Each wall is flat, endless, passes through zero and stands at right angles to its row. A trip goes straight from one point to another. List the walls that it crosses, first one first.

Walls:
(1): [29 13]
(2): [35  3]
(3): [ 25 -35]
(4): [ 36 -29]
(5): [ 29 -19]
(6): [21 59]
Trips:
[27 30] to [ 40 -73] => 3, 6
[ 39 -35] to [25 -7] => 6
[ -2 -15] to [ 11 -14] => 2, 1
[11 52] to [ 23 -36] => 5, 4, 3, 6
[ 6 58] to [-27   3] => 2, 1, 6
[-93 -15] to [ 5 38] => 6, 1, 2
[ 33 -46] to [-31 -27] => 1, 2, 5, 4
[28 47] to [-6 28] => 2
[ -2 -29] to [ 51 -50] => 2, 1
[22 -4] to [11 41] => 3, 4, 5
[-50  -3] to [-15  10] => 6

Walls:
(1): [-38  29 -49   6 -35  36]
(2): [ 20 -14 -63  -4 -15  23]
(3): [-31  -6  49 -42  53  25]
(4): [ 21 -35 -64  11 -27 -18]
(5): [ 26 -85  23 -25  17  73]
(6): [-46  -3  56  41 -42  25]
(7): [ 34 -28 -17  16  -6 -49]
(8): [-17 -19 -18 -29 -45  -9]
(9): [  1 -27  -6  -8 -21   8]
(10): [ 44  68 -19   1  36  -6]
Trips:
[-51  24   7 -27  -3  12] to [  8  54  -5 -19   9  32] => 10, 8, 6, 2
[-36 -44  40 -19  22  -1] to [  -8   25   76  -47 -100  -32] => 5, 3

Walls:
(1): [ 13 -25 -32 -27  28  99  25 -15 -64  -5  71]
(2): [-35  18  -5  30 -31   6  -1  47  31 -38 -14]
(3): [ 17 -31  35 -18  30  21  26  60  25  45  16]
(4): [-12 -27   5 -12  34  -3 -14 -36  14 -37 -23]
(5): [ 17 -43   8  80 -32 -16  50  61 -26  31  28]
(6): [-28  39  31 -14  37  36   1  -1  80 -53  60]
(7): [-62 -39  56  10 -15  13   7 -46  57  11  15]
(8): [ -9 -22 -43 -36  28 -32  20   3 -33   1  17]
(9): [ 30  10  26 -28   3 -16  25  31 -37  -7  19]
(10): [  0 -24  -2  14  17 -17  21  30  12 -50  -1]
(11): [-39   2 -37  -1  54  28  35  42 -15 -28  10]
Trips:
[  5  37 -18 -73  -9  62  41  -7 -55   5 -56] to [ 47 -31  42  45  26 -34  -8  36  -8   6  27] => 3, 5, 10, 11, 8, 1
[ 13 -36 -12 -11 -68  18  14   7  -5  10  11] to [ 56 -21   3   9 -18  35  19 -40 -49  31 -38] => 2, 7, 3
[ 16  31   0   3 -24  25  10 -22  26  -4 -26] to [-45  23  51  -2 -39   6 -22 -51 -26  18 -34] => 4, 6, 2

Walls:
(1): [ 53  -1   5 -44  69  31 -74  20  66  24 -56  17 -38   0  15  18  23  37]
(2): [-31  31  -7  16 -16  16  -6   2  -7  31  -1  19  18 -10 -44  38 -19  32]
(3): [ 37  -3   5  27  18 -22   9  19  80 -65  42  27   0 -38 -27  -7  11 -66]
(4): [ 18 -81  -1   3 -24  49 -23 -76  74  36 -12   9  17  16 -12  -4 -11 -70]
(5): [-13  31  29   1   7  65  73 -25 -26  -3  -6 -45  41   4  40  38   9  28]
(6): [-14  20 -18  36  21 -29  25 -63  16  20  -9 -18 -29  13 -29  -4 -32   8]
Trips:
[ 58  25  53   6  39 -32 -55  41  16 -10 -43 -24 -19  10 -36 -58 -20  46] to [ 48  13   3 -45   8  16 -37   5  55  13  56  -9  13 -10  28 -43  25  73] => 6
[ 31  52 -22  43 -48 -20  40  20  25 -24  18 -30  -2 -37 -39  33  26  16] to [ 51  -4  30  61 -16 -27 -18  19  37 -19   0 -28 -28   8 -25 -23   6  42] => 5, 1, 2
[-28 -42 -20  48  44  -6  51  21 -22 -21  25   3   9  14  27 -19  92  -8] to [-69 -24  -9  30 -24  35  28  17  33 -21  40  26   3  15   1 -48 -14 -35] => 4, 5
[ -2   7   2 -26 -14  49  12  47   7 -21   8  64  10  -5 -19  15  29   3] to [ 51  12  12  35  40   4 -27  -5 -44  60  15 -14   7 102  10   4  -2 -25] => 3, 4, 2, 6
